Each row is a point. Before rounding, the points of a table are all equally far from one centre. They may lie mostly on one side of it. Write the centre, to within rounding.
(in the rows, 128 means zero)

Points (7 x 2):
[[ 89 137]
 [126 221]
 [113 123]
 [ 80 191]
 [131 121]
 [149 126]
 [135 122]]
Centre: [126 171]

Points (15 x 9):
[[170  92  75 181 144 107 111  89 100]
 [133 142 100  90 174 155 101 104 146]
 [129 115 115 120 169 160 148 177 171]
 [171  86  73 168 150 126 104 144 119]
 [184  82 122 173  72  93 130 136 175]
 [107  91  98 207 175 145 122 129 155]
 [128  65 108 189 185 106 137  96 155]
 [129  88 122 185 177 149 110 146 173]
 [176 103 137 204 140 139 102 140 123]
 [149  84 111 185 157  99 112 167 192]
 [183 124 111 135 187  74 160 128 202]
 [143  95 106 188 201 107 117  92 128]
 [102  90 124 118 138 115  74 130 185]
 [ 72 117  87 212 151  72 124 106 127]
 [144  85 136 161 150 122  89  94  97]]
Centre: [130 141 116 153 126 104 143 116 151]

Points (26 x 20):
[[ 83 171 120 117 186  85 119 116 157 131  76 114 123 183  92 195  86 125
   53 135]
 [ 75 119 147  82 156  94 121 155  91 120 116 119 138 129 108 230 106 148
  110  92]
 [134 192 148 118 199 136  57 134 160 117  65 149 134 149  82 188  63 159
   92 119]
 [ 66 134 102 112 154 106  72 194 161  65 125  99 149 139 107 163  80 102
  132  93]
 [ 86 134 159 134 180 125  92 176 131 122 121 136  91 122 102 217  80 100
  136 139]
 [133 143 173 113 132  60  81 181 162 101 115 137 164 173  73 161 104 167
   72 115]
 [129 159 152 134 201 119  87 117 164 108  83 135  90  96  59 174  90 129
   75 100]
 [140 154 103 104 145 123  91 126 137  80 118 130 155 138  55 226 105 162
  111 126]
 [108 171  92 119 202 117  89 100 137 127 169 113 176 135  84 189 108 120
  110 114]
 [103 143 149  83 124  84  69 111 122 110  85 139 165 165  43 149 110 121
  146 104]
 [151 145 171  85 183  93 130 111 158  97 142 113  99 164  77 183  77 125
  122  80]
 [145 136 167  91 164 107 103 156 140  52 122 105  88 142  72 140 129 163
   83  88]
 [142 121 139  69 128  89  75  82 149 107 125 119  97 183  97 207 105 107
   94 112]
 [ 87 153  88 103 182  84 107 148 187  75 109 107 184 143 106 145 139 136
   94 116]
 [117 122 131  92 134  97 113 151 155 115 139 128 179 122 111 181  65 148
   77 146]
 [142 167 130  58 160  69 116 145 168 131  79 153 165 159  95 187  69 149
   98  73]
 [ 70 160 129 138 205 117  94 114  87  90 159 122 147 145  98 160 115 128
   77 138]
 [142 206 147 100 177  83  80 161 132 144 155 112 145 129  77 126  53 111
  108  72]
 [138 173  86  99 185 108  85 164 135  73 126 153 150 142  51 189 137 120
  129 133]
 [ 93 183 128 111 167 127 107 119 122  98  79  95 104 150  73 208  67 156
  144 107]
 [118 142 117 102 130  93  70 108 135  99 134 125 148 178  58 145 113 173
  144 124]
 [133 119 115  66 139  80  77 159 155  73 109 122  94 133 105 152 103 172
  139  87]
 [127 108 131  65 147  79  60 102 191 117 105 135 130 134  92 187 115 131
   94  99]
 [169 135 128  94 193 129 108 126 159  76  97 113 152  93 149 183 124 126
   63 122]
 [107 116 127  97 184  79  85 146 106 118  70 145 149 109  98 172  65 159
   99  79]
 [159 147 102  98 163 112  54 131 190 115  85 163 145 139  83 183  83  88
   69 124]]
Centre: [124 172 135 121 144 113  93 143 132 114 108 132 129 148 126 161 119 114
 103  93]

Points (28 x 24):
[[159 193  79 126 149  99 113 137 102 115  81 112 120 148 143  52 142  89
   78 120 106 167 150 157]
 [216 219  80 140 108 100  90 150 168 132 101 117 142 134 143  72  96 150
   83 119 115 121  83  82]
 [210 194  87 123 147 104  70 115 124 123  99  91 164  96 171  58 143 116
   45 121 163 120 125 113]
 [174 189  78 119  73 134  63 115 126 132  77  99 174 106 155  64 156 141
  101 112 169 108 104 119]
 [161 197 146 151 133 155  61 121 115 156  92  79 152 124 159  90 144 158
   87 105 138 141 110 117]
 [186 173  99 142 126 111 120 143 165  94  68 138 149 119 132  63 133 175
   63  99 109 139 107 143]
 [196 213 109 165  97 106  64  88 123 143 100 136 164 126 143  54 132 115
   85 108 127 102 113 104]
 [177 199  96 111 118  95  72  95 143 106  97  92 162 154 167  48 170 105
   84 103 109 141  98 101]
 [219 176  80 134 102 121  85  74 155  88 129 137 170 126 125  77 158 147
  108 111 141 148  86 136]
 [186 166  80  99 108  97  64 108 105 129  74 118 172 114 147  61 170 132
  102  76 138 115 125 146]
 [215 209 110 150 115 135  53 108  97 145 128 125 150 110 131  71 170 107
  108 101  97 133  76  95]
 [217 177 127 139 125 147  98 140 137 165 114 111 202 137 135  85 120 162
   63  99 126 143 115 158]
 [177 187 111 123 146 135  95  78 134 136  51 111 142 142 122  66 162 141
   83 112 118 123 155 130]
 [154 174 108 117 137  90  48 140 154 136  82 104 130 115 137  64 141 174
   95  98 139 135 107 123]
 [138 147 113 132 143 114  79 117 129 165  86 133 167 114 120  73 170 106
  122  77 117 144 153 147]
 [205 194 110 125 101 117  92  81 144 142  82 105 187 112 147  62 159 120
   65 100 134  93 124 112]
 [193 156  89 124 121 106  80  94 161 113  74  73 118 145 125  52 121 140
   70 117 126  78 131 130]
 [217 179  91 118 108 116  87  99 130 143  80 118 134 164 126  83 171 158
  123 120 153 122  86 139]
 [209 196  98 124 152 101  93  99 121 129  80 122 173 116 138  86 190 107
   60  93 122 122  96 107]
 [168 208  97 109 134 124  97 136 114 133  92 103 186  72 151  69 144 138
   86  84 173 126 103 130]
 [210 130  82 107 106 106  70  81 132 114  85 119 174 120 173  46 151 126
  114 101 106 103 115 149]
 [176 218 106 110 102 126  98  94 138 145  72 112 131 130 151  77 154  91
  101 115 140 159  92  92]
 [210 207  88 141 129 114  95 104 109 154 100 109 142 135 139  52 140 133
   54 126 132 157 109 125]
 [153 165 103  90 118 138  63 125  99 163  90 137 127 103 141  70 151 138
   54 129 123 110  80 121]
 [157 203 124 135 146  96  68 126 137 156  74  76 180 138 143  56 127 136
   72 117 135 118 132  94]
 [168 165  59  96 121 147  86 120 107 131  42  99 162 117 177 107 145 141
  110 115 101 142 111  74]
 [178 202 135 100 132 148  85  93 141 116  81 108 162 142 144  56 150 134
   79  87 164 113 118 116]
 [222 190  52 156 118 105  94  96 122 131  79 106 185 121 115  97 147 154
   83 116 146 104 121 114]]
Centre: [183 157 109 118 128 128 100 144 123 108 117 110 158 121 127  98 125 109
 114 139 114 117 121 115]

Points (28 x 24):
[[133 173 135 107 100 164 122  80 146 159 140 109 161 110 108 159 181 118
   84 124 149 149 165  45]
 [135 117 160 121 113 140 122  19 175 105 150 108 142 101 109 156 172 130
  120  86 137 170 191 119]
 [106 119 153 118 118 156 129  46 178 159 182  86 141 100 101 146 160 149
  147  92 146 172 206  99]
 [ 96 134 155 155 173 165 109  33 167 170 154 125 178 100 142 167 144 153
  117 130 171 175 196 118]
 [ 71 146 133 117 121 188 119  35 111 172 162  95 167 140 133 140  91 176
  103 121 142 155 142 138]
 [144 120 129 141 125 160 153  75 194 147 136  99 133  98  99 144 138 180
  136 112 177 172 216 132]
 [ 86 127 111 148 157 160 170  68 190 165 107 145 112 168  97 149 148 174
  114 126 118 148 174 165]
 [127  97 104  84 111 139 119  34 125 163 168 124 156  83 151 131 147 128
   90 120 127 151 179  82]
 [140 115 100 148  83 152 128  55 142 110 140 109 197 103 109 111 164 177
  128 100 150 152 171 108]
 [100 131 163  86 106 170  69  20 141 154 170 117 109 140 151 146 157 119
  120  96 149 178 179 103]
 [121 116 108 151 119 172 148  45 180 139 163 147 159 101 139 145 158 154
  114 149 152 193 206 118]
 [112 118 166 122 147 188 119  47 104 161 122  65 133 120 110 124 149 172
  128 156 171 165 180 114]
 [ 88 161 132 126  90 205 128  27 133 170 108 134 161 145 144 113 169 151
   88  86 172 171 199 155]
 [ 83 136 162  76 123 178 111  49 158 170 153  96 161 111 158 159 129 147
  113  98 149 169 190 115]
 [106  89 113 134  86 160  90  42 117 130 161 107 140 149 119 135 177 158
  138  89 118 209 193 117]
 [ 77 137 132  96 114 130 103  28 128 172 145  82 168  87 132 122 169 135
   74  90 166 187 217 105]
 [173 127 148 113 138 194 119  80 174 184 120 137 131  75 122 117 163 142
   96 129 139 165 211 108]
 [147 168 130 111 121 196 115  63 173 175 161 117 157  94 117 126 188 146
  153  93 140 173 191 134]
 [114 144 171  98 127 171 145  15 134 164 156 118 169 116 133 120 146 168
  113 109 145 175 156 121]
 [ 80 111 156 128 108 128 119  64 148 164 117 109 142 123 169 170 129 138
  165 157 119 138 142 142]
 [110 158 163  87 103 168 111  46 166 143 112 107 151  75 131 112 163 148
   71 138 153 180 212 127]
 [109 191  93 136 133 157 140  74 108 150 182 126 153  77 135 148 147 120
  117 116 139 171 200  84]
 [ 86 110 157 150  90 143 130  50 184 156 158  93 154 131 128 138 181 111
  117 103 157 139 220  92]
 [167 145 123 144 114 179 144  84 195 139 143 124 115 119 117 160 158 189
   93 107 193 127 158 146]
 [ 85 103 130 138  69 155 122  24 161 172 148 112 152  85 137 173 156 163
  131 116 166 167 186 117]
 [103 132 145 118 108 138 181  40 168 160 152  70 161 113 113 111 167 160
   93 128 148 143 191 145]
 [122 113 110 127 127 155 130  42 178 113 122 147 140 122 120 136 148 170
  104 159 163 172 233 148]
 [120 159 121  84 121 188 140  39 137 131 175 131 165 148 129 153 154 147
   95 151 137 154 162 130]]
Centre: [100 130 125 142 121 139  97  97 133 160 137 130 127 118 106 126 150 126
  93 111 155 155 159 148]

Points (31 x 24):
[[ 87 159 159 157 195 173 104 114 133 159 111 183 159  92  90 126  95  97
   95 178 115 155 153 209]
 [ 83 176 110 178 158 189  77  77  79 132 112 153  93  78 114 156 104 105
  145 137 151 159 141 132]
 [113 120 107 179 129 178  88  94  79 105  93 126 113  96 108 194  89  85
  144 160 127 177  96 149]
 [116 158 135 196 167 200 102 126  99 131 123 120 109 124 102 186 122  88
  125 155 148 154 179 210]
 [116 137 149 177 147 202 133 164 150 136 154 126 124 157 105 101 172 103
  154 177 154 179 164 162]
 [116 112 144 165 119 178 120 156 126  92  89 129  79 119  67 147 154 114
  168 131 147 175 137 212]
 [123 158 140 158 149 170 141 177 192 151  91 134 138 140  98 190  97 176
  118 150 138 144 132 150]
 [144 153  99 177 123 182  92 134 126 115  97 123 121 171  81 124  83 103
   99 129 103 203  85 166]
 [ 73 189 139 185 140 191 104 140 143 105 119 128 112  85  69 174  66 121
  130 198 121 151 108 144]
 [108 180 118 180 163 178 136 198  78 104 109 124 118 160  83 125 110  61
  134 157 169 156 125 167]
 [147 134 125 202 154 174  98 146 102 177 133 155  85  87  70 117 100  99
  143 184 140 196 161 134]
 [120 153 148 121 164 176  95 165  94 125  69 156 137  78  87 119 110  90
  112 168  98 183 147 200]
 [156 125 152 189 177 182  83 125  71 151  82 159 126  89 105 144 149 111
  108 166 124 174 120 134]
 [144  86 120 200 165 144 143 147 129 144 148 168 124 113 102 142 116 102
  130 119 127 211 121 192]
 [ 98 186 117 191 183 168 135 172 157 126 130 155 109 109  93 121 173 138
  103 199 125 197 139 150]
 [ 88 176  95 200 158 174 106 140  73 150 125 147 108 115  53 128 133  85
  107  73 152 181 137 172]
 [138 164 104 156 158 200 102 109  67 152  89 148 142 135  76 123 117 117
  167 148 114 231 128 140]
 [105 147  87 192 115 191  94 112 101 126 105 160 134  73 100 125  87 135
  136 193 154 219 143 153]
 [152 161 101 207 130 187 133 162 122 158 101 151  97 101  98 197 112 115
  130 158 135 190 114 174]
 [ 83 178 119 153 192 160  80 112  84 140  68 148 117  83  60 149  95 130
  145 164 100 201 153 172]
 [119 166 152 199 138 179 135 126 122 138  73 159 156  97  95  80  87 110
  141 184 145 211 117 138]
 [123 143  80 186 128 201  88 165 107 147  81 149  89 117 106 162 129  99
  144 187 131 148 113 195]
 [108 174 132 167  75 195  95  95 117 139 123 159 136  80 121 130 120  99
  145 159 103 142 170 171]
 [ 86 153 110 238 133 166 140 156  74 152 100 177 103 116  93 165 110 115
  161 157 106 182 128 160]
 [ 80 201 151 203 203 169 106 144 121 139 129 123 123 122 115 106 127 109
  141 132 147 194 141 168]
 [ 96 167  89 234 181 154 114  81 104 124 129 150 100 138  62 146 156  82
  147 132 121 131 121 126]
 [108 145 107 199 134 200 140 155 120 128  96 137 102 120  68  88  82  85
  173 169 107 170  86 156]
 [144 127 134 191 113 188  79  99 110 138 120 175 108  89 135 115 104 101
  147 168 146 157 117 159]
 [108 138 177 187 172 122 101  95 134 153 105 122  92 129  90 108  90 121
  140 162 175 212 138 157]
 [120 145 164 196 128 149 144 157  84 129 115 150  79 168  92 151 164 103
  137 142 174 141 123 182]
 [ 92 148 117 169 168 226 158 121 119 130  94 136 154  86  85 177  96 102
  120 156 197 130 151 163]]
Centre: [100 142 114 156 141 145 122 130 123 137 112 139 139 123  75 137 125 115
 127 152 136 154 134 146]
